Each row is a point. Two turns around zero, p and q, are shown by what they do to some points. Where does a point land after both, in the order given? Backwards means that the second turn is done in reverse. Each puzzle has new turns, and all numbers are rounded.
In the rows, 128 means zero.

Turn p:
[ 99 125] -> [102 115]
[109 105] -> [118 100]
[110 148] -> [104 141]
[194 134] -> [188 156]
Turn q:
[147 151] -> [154 143]
[124 159] -> [135 158]
[113  73] -> [94 82]
Where do these land?
q, then p: [152 144] -> [152 144]
q, then p backwards: [108 153] -> [129 160]
q, then p: [ 92 122] -> [ 92 122]
p, then q: [120  72] -> [119  72]
q, then p: [168 150] -> [168 150]

Turn p:
[ 95 129 166 168] -> [ 77 141 130 165]
[179 129 109  80] -> [195 132 135 102]
[123 105 130  90] -> [144 111 165 119]
[176  96 135 176] -> [155 118  90 186]
[ 88 137 113 130] -> [ 92 116 130 106]
[114 169 112  88] -> [127 148 141  72]
[120 131 131 165] -> [104 129 105 146]
Turn q:
[114 106 100 120] -> [131  93 119 114]
[118 193 161 156] -> [ 76 177 142 159]
[100  81 148 131] -> [146  96 173 124]
[151  94 119 145] -> [165 111 120 147]
[157 165 112  88] -> [122 164  86  96]
Where do these land?
p, then q: [101  93 106 176] -> [134  62 141 140]
q, then p backwards: [ 84 166 112 118] -> [ 72 145 120 145]
p, then q: [125 102 120 119] -> [153 122 141 132]
p, then q: [174 169 148 125] -> [106 168  83 137]
p, then q: [159 130 185  91] -> [124 194 135 162]
p, then q: [125 108  98 140] -> [150  98 124 123]

Turn p:
[105 140  89 100 122 152] -> [126 142  91 143  91 107]
[151 135  93 153 136 122] -> [149 151 123 105 146 101]
[173 128 147 138 109 170] -> [146 147 185 150 119 115]
[117 139 102  93  87 171] -> [133 129 120 157  67  96]
[110 165 108 174 161  87] -> [ 98 136  98  90 184 104]
[ 96  87 154 151 144 135] -> [134 106 119 166 165 156]
[ 92  74 163  92 116  93] -> [134  66 111 134 115 190]
[139 142 123 155 182 123] -> [118 169 121 115 172 134]
[169 141 172  96  95  99] -> [115 105 184  91  94 149]
Turn q:
[156 103 146  94 108 119] -> [135  84 132  94 131 114]
[175 149 167 109 169 145] -> [176 136 179  93 120 144]
[126 163 100 187 118 144] -> [124 148 128 191  93 143]
[ 97 136 164 111 150 122] -> [121 145 147 112 172 142]
[128  93 127 145 125  91] -> [131 119 117 140 146  81]
[129 104 101 157 114 131] -> [134 122  95 156 116 112]
[111 119 171  87 126 146] -> [129 109 135  92 167 159]
[127 121  87 169  81  70] -> [ 86 109 114 180 107  68]
[103 163  89  92 160 185] -> [116 179 104  94  99 189]
Where do these land?
q, then p: [110 108 142  96 115 130] -> [137 144  98 138 117 154]
q, then p backwards: [104  85 131 141 106 123] -> [ 84 118 115 157 131 122]
q, then p: [112 125 140 144  88 141] -> [153 129 116 157 156 125]
p, then q: [164 113 111 145 100 107] -> [145 103 151  91 126 105]
q, then p: [209 168 140 131 126 161] -> [152  96 209 148  98 130]
q, then p: [121 112 151 116 112 110] -> [134 129 111 129 140 161]
p, then q: [128 183 111 150  96 118] -> [ 85 129 138 110 162  89]
q, then p: [103 140 159 122 185 131] -> [ 81 176 146 123 124 140]
q, then p: [101 118  67 107 223 130] -> [ 69 166 112  70  72  80]
